Each point is reached from the start by the listed moves, each made once or not at all, plus a little noise. Is the number of moves made odd or even? Then give how often each move was made.
(in the rows, 128 means zero)

Moves:
(1): [ 83 123 154 162]
(2): [150 125 108  58]
(3): [161 141 162 129]
Start: [132 114  75 151]
Points:
[142 121 115 118] -> odd (1, 1, 1)
[133 114  76 152] -> even (0, 0, 0)
[156 111  54  82] -> odd (0, 1, 0)

Moves:
(1): [141 104 145 126 154 116 125 189  90 128]
(2): [136 121 107 110  89 119 142 126 143 142]
(3): [124 132 138 102 127 125 130 143 117 117]
(4): [130 125 167 130 119  80 141  92 122 130]
(5): [128  94 114 102 148 108 120 111 137 121]
(6): [136 128 120 117 111 111  99 132 124 135]
(7): [128 176 113 127 108 115 141  98 104 115]
(8): [159 161  95  97 159 117 131 130 157 121]
(9): [150 147 153 122 153 145 116 108 127 137]
Start: [140 113 128 138 147 110 123 121 127 147]
Points:
[215 105 154  62 222  18  87 114 116 150] -> even (1, 0, 0, 1, 1, 1, 0, 1, 1)
[167  83 167  84 107  21 120 163  83 159] -> odd (1, 1, 1, 1, 0, 1, 0, 0, 0)
[204 142 187  74 219  53 127 142 101 139] -> odd (1, 0, 1, 1, 0, 0, 0, 1, 1)
[149 126 131 102 119  12 112  42 102 135] -> even (0, 0, 0, 1, 1, 1, 1, 0, 0)
[145 110 117  93 107  98 139 133 132 147] -> even (0, 1, 1, 0, 0, 0, 0, 0, 0)

Moves:
(1): [132 139 130 116 144 125 131 132 121 107 123 116 129 120 132 161 124 104
 122 131 110 136 128]
(2): [116 126 132 141 161 119 116 129 125 115  97 135 141 137 144 130 110 139
 141 135 156 108 111]
(3): [137 139 134  98 127 120 132 121 138 137 121 117 134 130 124 140 132 129
 118 142 125 132 122]
(4): [129 110 129 109 126 134 116 128 132 131 126 137 126 133 124 114 129 105
 125 128 120 143 128]
(5): [119 141 134 115 143 106 105 135 136 125 145 141 107 128 121 121 121 150
 130 136 144 120 129]
(6): [129 154 151 147 143 137 146 135 141 118  83 121 136 123 138 109 156 139
 132 127 133 128 122]
(7): [144  99  92 116 123 126 153 146 138 109 141 148 112 119 102 116 132 158
 107 130 150 114 114]
(8): [129 118 124 130 112 132 127 137 125 130 136 138 140 140 129 137 136 126
 120 125 117 140 122]
(9): [131 115 124 133 123 149 138 138 136 132 140 124 140 133 122 116 133 125
 130 138 111 126 130]
(10): [133 113 104 145 133 161 148 124 153 133 126 115 152 155 138 129 129 104
 109 130 107 150 125]
(11): [117 132 141 125 115 125 134 134 127 110 109 128 123 132 145 127 128 115
 134 161 114 129 132]
(12): [138 140 119 125 150 153 128 129 137 132  99 129 122 138 136 130 111 142
 131 129 111 134 147]
(13): [116 152 149 126 124 110 105 106 119 108 134 152 113 122 112 128 123 144
 151 123 153 114  91]
(14): [117 125 136 137 123 115 108 127 134 145 127 104 118 130 116 120 114 148
 136 135 127 133 115]
(15): [134 128 127 125 116 130 138 140 125 146 148 132 120 132 127 120 117 117
 121 127 129 133 120]
(16): [125 136 149 132 120 131 124 126 110 141 122 127 125 116 138 169 127 102
 158 140 148 129 141]
(17): [114 116 124 119  97 103 126 139 141 107 158 124 110 140 122 126 122 128
 160 111 138 118 130]
(18): [150 136 144 137 121 116 118 126 126 126 126 138 126 123 113 126 127 132
 120 120 136 117 126]
(19): [121  97 121 117 116 136 145 142 126 102 152 139 130 140  96 114 119 138
 109 124 130 139 133]
(20): [141 120 148 126 143 131 144 117 133 137 124 130 121 129 138 119 127 143
 111 132 122 124 128]
Start: [139 132 142 145 127 101 121 131 155 136 144  94 133 136 123 106  99 127
 134 147 115 147 107]
Points:
[155 131 167 141 126 131 133 178 224 115  71  62 158 211 142 101  76  87
 139 194  58 182  74] -> even (1, 1, 1, 1, 0, 1, 0, 1, 1, 1, 1, 1, 0, 1, 1, 0, 1, 1, 0, 0)
[148 166 249 166 141  77 117 131 162 142  37  82 145 144 156 132 105 148
 151 212 141 135  74] -> odd (0, 1, 1, 0, 0, 1, 0, 1, 0, 0, 1, 0, 0, 1, 0, 1, 0, 1, 0, 1)
[139  91 130 144  95 113 148 173 198 107 134  73 128 161 111 133 117  92
 151 152 113 186  80] -> odd (1, 0, 0, 1, 0, 1, 1, 1, 0, 1, 0, 0, 0, 1, 0, 1, 1, 0, 0, 0)
[127  87 164 131  62 100  94 153 179  93 230 149 122 187  57 107  87 102
 166 141 138 163  83] -> even (0, 0, 0, 1, 1, 0, 0, 1, 1, 1, 0, 0, 1, 0, 0, 1, 1, 1, 1, 0)
[128 119 165 119  47  91 140 160 198 117 138 104 108 172 103 103 111 107
 167 189 141 174  34] -> even (0, 0, 1, 1, 0, 1, 1, 1, 0, 1, 1, 0, 1, 1, 1, 1, 1, 0, 0, 0)
[117 108 155  52 118  36 103 166 158  57 203 156  71 145  58 137  49 132
 167 165 211 125  46] -> odd (1, 1, 1, 1, 1, 0, 1, 0, 0, 0, 0, 0, 1, 0, 1, 1, 1, 0, 1, 0)
[125  67 122  86  87 111 138 198 186  74 182 139  76 162  79  86  71 139
 165 189 128 148 140] -> odd (0, 0, 0, 1, 1, 0, 1, 0, 1, 0, 1, 1, 0, 0, 0, 1, 1, 0, 1, 0)
[135  94 154 113 156  86 117 124 207 124 120  51 140 186 139 120  62 105
 132 168  96 167  71] -> even (1, 1, 1, 1, 0, 0, 0, 0, 0, 1, 0, 0, 0, 1, 0, 0, 1, 0, 0, 1)
[166  99 125 136 118 138 171 178 188 134 143 116 127 137  98  42 129 132
 107 157 119 152  81] -> odd (0, 0, 0, 1, 0, 1, 1, 0, 1, 0, 0, 0, 0, 0, 1, 0, 0, 0, 0, 0)
